Each row of a before or after table is a point. The points were changed in one or more steps. Then noise was added and the rows were shuffled. The steps act on columns, c1 being the first. Name the steps. A step turns or swaps two columns, mirrors them in a line or flattens them onto one, adds a multiple of one to another, or multiplies or shifts one. Angles are multiples of 10 degrees, from the lower column toward the higher: turns from -170 to 170, lines from 10 to 170 but not 90. Use the fewest steps. Two steps may share a column if one is a turn and the other turns, adds or multiplies; they go together, in the order done. Otherwise the lowest column goes first.

Before (8 x 2):
[[-13 -12]
 [ 29  23]
 [-29 -95]
 [ -8  18]
 [  9  22]
 [  2  28]
 [  0 -20]
 [-27  10]]
After (8 x 2):
[[ 37 -21]
 [-32  -6]
 [  1  20]
 [-11 -17]
 [  3 -30]
 [  5 -25]
 [-21  11]
 [-38  97]]
Steps: multiply c1 by 1.3; multiply c2 by -1

Before, 14 rows:
[[ -7 -14  32  -2  -5 -19]
 [-19 -20  23  20  -1 -10]
 [ 14   4  16 -12  -4  28]
 [-16 -21  20  13   0 -12]
 [ -1  13  -4 -10 -15  -8]
 [ 10   0 -26  -2 -15  -2]
 [ 15   2 -30 -13   8  -2]
 [ 15   5 -21 -16  14  -8]
 [  5 -19   8 -27  14  25]
 [ 15   0  -6 -19 -11 -17]
 [-21 -10   2  -7  10  18]
 [  5 -12  -5 -21  -4  -6]
 [  1   1 -18 -17 -20  -9]
 [-17  -1   8 -16  10  32]]
After, 14 rows:
[[ 25  20 -61   5  -4  10]
 [-24 -16  59  15 -16   9]
 [-32   1   4  11  -7 -18]
 [  1  -2 -53   9  21   7]
 [-28  16  24  11   0 -31]
 [ 24  15 -89   5   2  -1]
 [-29 -23  70   6 -16  14]
 [-13  -6  99  11   0  18]
 [ 17 -14 -80   3  14   1]
 [ 21  11 -19   8  21  16]
 [ -2   0 -11 -10  25   9]
 [ 19   8  45   3  10 -28]
 [ 10   6 -13  22   8   6]
 [ 11  18  22  29   0 -25]]
Steps: multiply c1 by 1.6; turn c2 and c4 by -120 degrees; turn c2 and c5 by -140 degrees; multiply c3 by 3; multiply c6 by -1
